Rows are points. The points of each table are mixes of a few directions, plus a little noise. Count the directions of each table, and those that both share. Where both have some left over, give the other angles between the two spaces (their principal angles), to ten degrees, smallest first.

First (5 x 2):
[[-0.10  0.22]
 [ 0.11 -0.23]
 [ 0.16 -0.34]
 [ 0.18 -0.36]
 [-0.34  0.70]]
Second (7 x 2):
[[-0.74  0.05]
 [ 0.35 -0.02]
 [ 0.35 -0.02]
 [ 0.41 -0.03]
 [-0.68  0.04]
 [ 0.13 -0.01]
 [ 0.18 -0.01]]
Directions: first 1, second 1, shared 0; angles 60

First (9 x 6):
[[-0.05 -0.07  0.21 -0.03 -0.43 -0.02]
 [ 0.01  0.01 -0.04  0.01  0.08  0.00]
 [-0.01 -0.02  0.07 -0.01 -0.12  0.00]
 [ 0.00  0.00  0.02  0.00 -0.04  0.00]
 [-0.06 -0.10  0.29 -0.04 -0.59 -0.02]
 [ 0.19  0.33 -0.93  0.13  1.87  0.08]
 [ 0.00  0.00 -0.01  0.00  0.03  0.00]
 [-0.04 -0.06  0.18 -0.02 -0.35 -0.01]
 [-0.05 -0.07  0.23 -0.03 -0.44 -0.02]]
Second (8 x 6):
[[-0.03 -0.05  0.14 -0.03 -0.30 -0.01]
 [ 0.12  0.20 -0.59  0.08  1.19  0.05]
 [ 0.04  0.06 -0.17  0.02  0.34  0.02]
 [ 0.08  0.13 -0.39  0.06  0.79  0.03]
 [-0.07 -0.13  0.37 -0.05 -0.75 -0.03]
 [ 0.01  0.02 -0.07  0.01  0.15  0.01]
 [-0.07 -0.11  0.33 -0.05 -0.65 -0.03]
 [-0.08 -0.13  0.38 -0.06 -0.78 -0.03]]
Directions: first 1, second 1, shared 1

First (8 x 9):
[[ 0.32  0.14 -0.19  0.22 -0.10 -0.25  0.10 -0.26 -0.10]
 [-0.21 -0.25 -0.05 -0.07  0.26  0.08  0.00  0.00  0.35]
 [ 0.09  0.36 -0.16  0.04 -0.12  0.05 -0.11 -0.52 -0.24]
 [-0.56 -0.42  0.24 -0.33  0.32  0.35 -0.09  0.45  0.41]
 [-0.51 -0.45  0.38 -0.32  0.22  0.30 -0.04  0.74  0.32]
 [-0.13  0.52 -0.06 -0.15 -0.17  0.33 -0.29 -0.58 -0.39]
 [ 0.64 -0.26  0.07  0.40 -0.20 -0.67  0.43  0.67 -0.04]
 [ 0.37  0.37 -0.22  0.21 -0.21 -0.19  0.01 -0.49 -0.31]]
Second (10 x 9):
[[ 0.14  0.19  0.29 -0.37 -0.20 -0.51  0.04  0.33 -0.01]
 [ 0.08  0.36  0.46 -0.16  0.27 -0.71  0.32 -0.11 -0.23]
 [-0.31  0.66 -0.04  0.43 -0.21  0.20 -0.18 -0.06 -0.30]
 [ 0.16 -0.80 -0.30 -0.11  0.18  0.35  0.02 -0.07  0.33]
 [-0.22  0.72  0.29  0.34  0.28 -0.31  0.20 -0.38 -0.43]
 [-0.09  0.03 -0.05  0.23  0.22  0.13  0.06 -0.28 -0.08]
 [ 0.12 -1.05 -0.44  0.09  0.47  0.61  0.10 -0.37  0.37]
 [-0.06 -0.09 -0.30  0.05 -0.44  0.45 -0.33  0.28  0.15]
 [ 0.17 -0.19  0.13 -0.26  0.08 -0.26  0.12  0.08  0.10]
 [ 0.01  0.17 -0.05 -0.22 -0.66  0.05 -0.34  0.57  0.10]]
Directions: first 3, second 3, shared 0; angles 40, 50, 70

First (9 x 14):
[[-0.17 -0.08  0.12 -0.18 -0.26 -0.19 -0.34 -0.41 -0.31  0.11 -0.08  0.16
  -0.17 -0.04]
 [-0.22  0.09  0.20 -0.18  0.03 -0.46  0.17 -0.01 -0.48  0.09  0.11  0.19
  -0.29 -0.02]
 [ 0.69  0.06 -0.61  0.83  0.71  1.09  0.55  0.95  0.98 -0.19  0.40 -0.41
   0.54 -0.06]
 [-0.20  0.12  0.42 -0.01  0.27 -0.37  0.36 -0.25  0.36  0.03 -0.25 -0.14
   0.31  0.06]
 [-0.57  0.04 -0.49 -0.11 -0.22  0.06 -0.40 -0.34 -0.31 -0.06  0.37  0.11
   0.21 -0.24]
 [ 0.03 -0.04  0.33 -0.14 -0.13 -0.31 -0.07 -0.16 -0.39  0.16 -0.11  0.21
  -0.40  0.03]
 [ 0.19 -0.22 -0.11 -0.13 -0.48  0.22 -0.61 -0.20 -0.26  0.06 -0.10  0.13
  -0.29  0.01]
 [ 0.34 -0.01 -0.33 -0.10 -0.08  0.29  0.19  0.75  0.39 -0.35 -0.19 -0.30
   0.06  0.23]
 [-0.08  0.05  0.45  0.03  0.16 -0.33  0.18 -0.31  0.04  0.16 -0.15  0.03
   0.00  0.01]]
Second (9 x 14):
[[-0.01 -1.06 -0.61  0.65 -0.24  0.01  0.70  0.23 -0.67 -1.05  0.06 -0.73
   0.27  1.01]
 [ 0.58  0.07 -0.04  0.04  0.16 -0.07 -0.21 -0.48  0.29  0.02  0.13 -0.16
  -0.40  0.36]
 [-0.11  0.49  0.11 -0.50  0.29 -0.18 -0.40  0.08  0.31  0.33 -0.06  0.37
  -0.05 -0.37]
 [ 0.24  0.13  0.06 -0.05  0.09 -0.04 -0.16 -0.23  0.19  0.12  0.06  0.01
  -0.19  0.04]
 [-0.14  0.53  0.16  0.13 -0.55 -0.12 -0.33 -0.01  0.35  0.50  0.12  0.14
  -0.05 -0.71]
 [-0.61 -0.33  0.27  0.12 -0.20  0.47  0.59  0.42 -0.59 -0.02 -0.21  0.12
   0.49 -0.31]
 [-0.05  0.02  0.17 -0.07  0.06  0.15  0.08 -0.02 -0.07  0.13 -0.06  0.11
   0.02 -0.13]
 [-0.26  0.02 -0.13 -0.13  0.04 -0.16 -0.05  0.27 -0.04 -0.10 -0.04  0.07
   0.16 -0.06]
 [ 0.35  0.15  0.02 -0.23  0.35 -0.07 -0.23 -0.28  0.25  0.10  0.02  0.05
  -0.26  0.19]]
Directions: first 5, second 4, shared 0; angles 30, 70, 70, 80

First (8 x 20):
[[-0.01  0.25  0.22  0.28  0.19  0.34 -0.24  0.12  0.22 -0.58  0.59  0.21
  -0.17  0.31 -0.24  0.22  0.39 -0.52  0.27 -0.36]
 [ 0.12  0.26  0.08  0.18  0.22 -0.30  0.52 -0.64 -0.22 -0.04 -0.17  0.82
  -0.21 -0.70  0.38 -0.07 -0.03  0.44  0.03 -1.06]
 [ 0.08 -0.13 -0.24 -0.48  0.02 -0.31 -0.03 -0.23  0.24  0.39 -0.31 -0.04
   0.00 -0.27  0.51 -0.30 -0.55  0.30 -0.44  0.86]
 [-0.46 -0.34  0.03  0.29 -0.26  0.07  0.29  0.41 -0.53  0.24 -0.14 -0.20
   0.24  0.68 -0.62  0.18  0.27 -0.13  0.46 -0.35]
 [-0.07 -0.05  0.13  0.09 -0.15  0.23  0.10  0.21 -0.09 -0.04 -0.01  0.05
  -0.07  0.56 -0.20  0.14  0.00 -0.33  0.23  0.00]
 [ 0.13  0.21  0.00 -0.09  0.25 -0.21  0.14 -0.48  0.18 -0.07  0.01  0.57
  -0.23 -0.44  0.44 -0.13 -0.19  0.18 -0.13 -0.22]
 [-0.29 -0.21 -0.30 -0.09  0.14 -0.23 -0.51  0.23  0.20  0.08  0.32 -0.71
   0.36 -0.23 -0.24 -0.14  0.29  0.17 -0.18  0.53]
 [ 0.50  0.01  0.09 -0.17 -0.42  0.44 -0.26  0.37 -0.01  0.01 -0.27 -0.69
   0.08  0.09 -0.01  0.10 -0.20 -0.10 -0.24  0.61]]
Second (11 x 20):
[[-0.22  0.08  0.13 -0.15  0.25 -0.23  0.40 -0.02  0.19  0.25 -0.10  0.86
  -0.37  0.84  0.44 -0.06 -0.27 -0.34  0.32  0.01]
 [ 0.13 -0.10 -0.12  0.11 -0.20  0.15 -0.35  0.11 -0.16 -0.14  0.07 -0.79
   0.34 -0.61 -0.38  0.06  0.26  0.28 -0.24  0.03]
 [-0.32 -0.16 -0.09 -0.08  0.04 -0.24 -0.05  0.56 -0.01  0.44 -0.06 -0.36
   0.18  0.68 -0.09 -0.04  0.18 -0.09  0.23  0.29]
 [ 0.11 -0.14 -0.16  0.11 -0.23  0.15 -0.41  0.22 -0.19 -0.10  0.08 -0.99
   0.45 -0.61 -0.47  0.05  0.34  0.31 -0.24  0.08]
 [ 0.41  0.11  0.01  0.15 -0.16  0.33 -0.16 -0.53 -0.08 -0.54  0.11 -0.07
   0.00 -1.07 -0.14  0.07 -0.04  0.25 -0.38 -0.27]
 [ 0.26  0.02 -0.04  0.11 -0.15  0.22 -0.20 -0.23 -0.10 -0.32  0.09 -0.32
   0.13 -0.75 -0.20  0.06  0.07  0.23 -0.28 -0.13]
 [-0.06 -0.15 -0.13  0.05 -0.12  0.00 -0.27  0.36 -0.13  0.11  0.02 -0.76
   0.34 -0.11 -0.32  0.02  0.28  0.16 -0.06  0.17]
 [-0.39 -0.06  0.03 -0.16  0.21 -0.33  0.25  0.39  0.12  0.49 -0.12  0.34
  -0.13  1.08  0.25 -0.08 -0.07 -0.30  0.40  0.21]
 [-0.11  0.04  0.07 -0.07  0.13 -0.11  0.20 -0.01  0.09  0.13 -0.05  0.43
  -0.18  0.43  0.22 -0.04 -0.13 -0.17  0.16  0.01]
 [-0.20  0.16  0.20 -0.17  0.32 -0.23  0.55 -0.20  0.26  0.21 -0.12  1.29
  -0.57  0.94  0.62 -0.08 -0.42 -0.44  0.37 -0.07]
 [ 0.38  0.19  0.09  0.10 -0.06  0.28  0.03 -0.65  0.00 -0.52  0.08  0.38
  -0.19 -0.83  0.08  0.05 -0.19  0.12 -0.28 -0.33]]
Directions: first 5, second 2, shared 1; angles 30
